Each row is a point. Each copy is the shape, with its points in the same order, stretched, turned, moved and blurred by noise. Is it also mirrored, or only turned?

Shape (8 x 2)
[[-0.46 -0.75]
 [ 1.05  1.45]
 [-3.95  0.21]
 [ 0.61 -0.71]
 [ 0.42  0.69]
 [-0.19 -1.76]
 [-2.32 -1.70]
 [ 1.17  0.36]]
Copy 1 (8 x 2)
[[-0.65 -0.36]
 [ 0.64  2.23]
 [ 2.19 -3.60]
 [-1.03  0.45]
 [ 0.08  1.11]
 [-1.43 -1.04]
 [-0.54 -3.14]
 [-0.61  1.63]]
Copy 1 is: mirrored
Copy 2 (8 x 2)
[[ 0.73 -0.90]
 [-1.20  0.99]
 [ 4.60  0.14]
 [-0.54 -0.95]
 [-0.34  0.38]
 [ 0.60 -1.76]
 [ 2.84 -1.56]
 [-1.20  0.07]]
Copy 2 is: mirrored

Shape (9 x 4)
[[-0.06  0.24  1.58  2.23]
 [-0.89  0.43  0.61  0.36]
 [ 0.34 -0.30 -3.05  1.86]
 [-1.62 -1.04 -0.43  1.74]
 [-0.69  1.13  2.13 -1.10]
 [-0.16  1.36  1.55  1.25]
 [ 2.49  0.14 -0.74 -2.05]
 [ 1.54 -0.63  1.08 -3.69]
 [-0.82  2.11  0.32  0.24]]
Copy 1 (9 x 4)
[[-0.89 -0.06 -1.68  3.05]
 [-1.03  0.05 -0.92  1.00]
 [ 0.84 -0.18 -4.05 -1.02]
 [-1.57 -1.70 -2.49  0.86]
 [-0.89  1.14  1.18  1.30]
 [-0.82  1.08 -1.49  2.37]
 [ 2.97  1.10  0.64 -0.84]
 [ 2.17  0.65  3.08 -0.52]
 [-0.94  1.69 -1.52  0.61]]
Copy 1 is: only turned
Copy 2 (9 x 4)
[[ 0.28  1.12  1.24  2.31]
 [-0.38  1.74  0.10  0.47]
 [-0.55 -1.74 -2.46  1.28]
 [-2.05  0.16  0.32  0.68]
 [ 0.75  3.32  0.87 -0.55]
 [ 0.68  2.30  0.43  2.06]
 [ 3.14 -0.09 -1.41 -1.52]
 [ 2.85  1.12  0.52 -3.41]
 [ 0.06  2.86 -1.34  1.11]]
Copy 2 is: only turned

Shape (12 x 6)
[[-2.00  2.97 -0.03  1.29  0.38 -0.29]
 [-2.10  0.27  0.28 -1.42  1.57  0.39]
 [-1.93 -0.84  1.43 -1.02  1.65  0.79]
 [-1.26 -0.73 -0.73 -1.83  0.83  1.35]
 [ 6.99  0.81  1.64 -0.50  1.05  0.38]
 [ 0.42 -0.73  1.46 -1.52  1.65  0.85]
 [-2.29 -0.51  0.25  0.19 -0.27  0.36]
 [-1.33 -0.86  0.44 -1.51 -4.53 -1.15]
 [-0.20 -0.79 -0.83 -1.22 -0.09 -0.29]
 [-0.37 -0.72  0.11 -1.82  1.47 -1.20]
 [-1.66 -0.40 -0.28  2.33 -1.26 -0.29]
 [ 2.50  0.97  0.24 -0.29 -1.00  0.92]]
Copy 1 (12 x 6)
[[-0.89  0.36 -1.60  2.81  0.26 -3.10]
 [-1.15  1.74 -1.34 -0.83  1.68 -1.04]
 [-1.94  1.42  0.02 -0.90  1.09 -0.01]
 [-0.16  0.44 -1.59 -1.14  1.05  0.40]
 [ 4.07  3.01  2.54  1.59 -2.91  2.52]
 [-0.03  1.83  0.72 -0.57  0.22  0.56]
 [-2.02 -0.53 -1.22  0.40  0.56 -0.84]
 [ 0.59 -2.95  0.74 -2.09 -1.57 -1.88]
 [ 0.20  0.17 -1.96 -0.81 -0.54 -0.08]
 [-0.61  1.93 -1.20 -1.61 -0.69 -0.44]
 [-2.07 -2.58 -0.81  2.34 -1.46 -1.16]
 [ 2.60 -0.22  0.85  1.16 -1.14  0.09]]
Copy 1 is: mirrored
Copy 2 (12 x 6)
[[-1.34  2.64  0.25  0.58 -0.87 -0.36]
 [-1.68 -0.60  0.42 -1.96  0.64  1.19]
 [-1.80 -1.52  1.59 -2.00  1.23  0.74]
 [-0.77 -1.57  0.20 -1.19  1.20  2.49]
 [ 6.34  1.01  0.89 -2.17  3.33 -1.01]
 [ 0.27 -1.42  1.48 -2.60  1.95  0.75]
 [-2.06 -1.31  0.73  0.44 -0.12  0.74]
 [-0.11 -4.00 -0.05  1.22 -3.71 -0.07]
 [-0.11 -1.81 -0.95 -0.62  0.58  0.92]
 [-0.60 -1.61 -1.09 -2.42  1.05  0.12]
 [-1.66 -0.48  0.20  2.65 -0.29 -0.46]
 [ 2.92  0.26  0.75  0.07  0.47  0.61]]
Copy 2 is: only turned

Shape (13 x 9)
[[-0.59 -1.09 -0.68  0.76 -0.90  0.97 -0.22  0.14  0.88]
 [ 1.01  2.76 -1.33 -3.60 -1.49 -0.51 -2.42  5.10  1.15]
 [ 0.46  3.17 -0.19  1.19 -0.74  1.43 -2.23  2.30  1.06]
 [ 1.82 -0.28  1.57 -1.13  0.96  0.59 -0.65  0.07 -2.26]
 [ 1.63  1.42  1.22  0.06  0.37  1.03  3.22 -0.45  1.59]
 [-0.60  0.80  0.86 -0.92  0.07 -1.62 -2.44 -0.93 -2.19]
 [ 0.93  1.15 -2.90  1.83  0.10  0.71  0.72  1.18 -0.31]
 [ 0.80  1.70 -1.80 -0.17 -0.77 -1.69  0.11  0.31  1.78]
 [-0.92 -3.88  1.34  0.87  2.70 -2.32 -0.88  1.13 -1.55]
 [-0.21  0.46 -2.06 -2.00  1.50  0.20 -0.86  0.55 -0.29]
 [-0.05  0.08  1.41 -0.88  0.69 -0.50 -0.07 -0.33  0.89]
 [-2.04  0.64 -1.26 -0.10  1.66  0.08  1.63 -1.56 -0.09]
 [ 2.35  1.22  1.36 -0.98  1.05  1.52 -2.22  0.23  0.87]]
Copy 1 (13 x 9)
[[ 1.19 -1.02 -0.83  1.00  0.13  0.61  0.67 -0.48 -0.84]
 [-3.64 -1.00 -4.33 -2.38 -4.59 -2.74 -1.34  3.10 -1.67]
 [-1.78  0.68 -1.75  1.70 -3.52  0.05 -1.90  0.20  0.13]
 [ 1.49  2.37 -0.31 -1.53  0.74 -0.33 -2.32  1.00 -2.35]
 [ 2.96  1.10  0.82 -0.74 -2.01  0.49  0.45  1.68  1.06]
 [-0.88  1.18  0.29 -1.86  0.84 -3.12 -1.73 -1.51 -1.28]
 [ 1.50  1.39 -2.32  2.05 -1.51 -0.80  1.41  0.36 -0.17]
 [ 0.77 -0.72 -1.77 -0.65 -2.10 -2.70  0.31  0.59  0.84]
 [ 1.30  0.64 -0.50  0.31  6.56 -1.93  0.96  1.48 -2.01]
 [ 0.26  0.80 -3.42 -1.72  0.09 -1.51  0.60  0.06 -0.36]
 [ 0.51 -0.13  0.01 -1.95  0.71 -0.47 -0.42  0.55  0.45]
 [ 1.59  1.45 -0.83 -0.40  0.66 -0.25  2.93 -1.46  1.83]
 [ 0.93  0.67 -1.55 -1.28 -1.16  0.26 -4.26  1.51 -0.21]]
Copy 1 is: only turned
Copy 2 (13 x 9)
[[ 0.32 -1.41 -0.08 -1.03 -0.97 -0.04 -1.09 -0.39  1.06]
 [ 1.01  3.93 -1.35 -4.93 -1.48  0.42 -1.02  1.42  3.37]
 [ 1.63  2.59 -0.28 -0.97 -2.86  1.87 -1.76 -0.34  0.95]
 [-3.22  0.84  0.43 -0.69 -0.23  0.48 -1.81  1.09  0.25]
 [-1.11  0.78  0.09  1.21 -0.19  1.78  1.75 -0.61  1.31]
 [-1.70  1.29 -0.26 -1.41  0.85 -1.49 -2.92 -0.66 -0.33]
 [ 1.20  0.44 -2.89  0.97 -1.58  0.98 -1.14  0.90  1.36]
 [ 1.08  1.49 -1.49 -0.12  0.09 -0.91 -0.52 -0.46  2.63]
 [-0.31 -1.95  1.18 -0.30  2.74 -1.38 -2.76  2.86 -0.76]
 [-0.64  0.29 -1.84 -1.86  1.08  1.32 -2.14  0.05  2.06]
 [-0.89  0.40  1.13 -0.99  0.84  0.37 -0.84 -0.55  0.94]
 [-0.28 -0.75 -1.80  0.03  1.79  1.37 -0.80 -1.53  0.10]
 [-1.52  1.98  1.46 -0.89 -0.93  1.72 -2.18 -0.23  2.36]]
Copy 2 is: mirrored
Copy 3 (13 x 9)
[[-0.38 -0.66 -0.19  1.19 -0.91  0.60  0.57 -0.28 -0.52]
 [ 0.14  1.12 -1.72 -4.46 -3.99 -1.41 -1.60  3.46  2.62]
 [ 0.54  2.63 -1.04  0.23 -1.73  0.75 -1.24  1.21  3.04]
 [-0.48  1.48  2.58 -0.86  0.74  1.98 -0.82  2.42 -1.33]
 [ 1.30  2.75  0.83 -0.70  1.13  1.16  3.52 -0.80 -0.22]
 [-0.32  1.03  1.33 -0.99  0.76 -0.35 -3.84  0.65 -1.43]
 [ 0.99  1.03 -2.87  1.33  0.45  0.71  0.92  2.09 -0.22]
 [ 2.53  0.90 -2.00 -1.26 -0.53 -0.71 -0.47 -0.33 -0.14]
 [ 0.63 -3.72  3.67  1.36  2.07 -0.30 -1.19  2.60 -0.95]
 [-0.57 -0.55 -1.47 -2.05  0.64  0.93 -0.71  1.69 -0.13]
 [ 0.42  0.15  1.85 -1.25  0.66  0.51 -0.09 -0.47  0.10]
 [-0.69  0.13 -1.45 -0.15  3.19  0.05  1.01 -0.89 -0.84]
 [ 0.71  1.50  1.59 -1.71 -0.77  3.29 -1.25  0.94  1.46]]
Copy 3 is: only turned
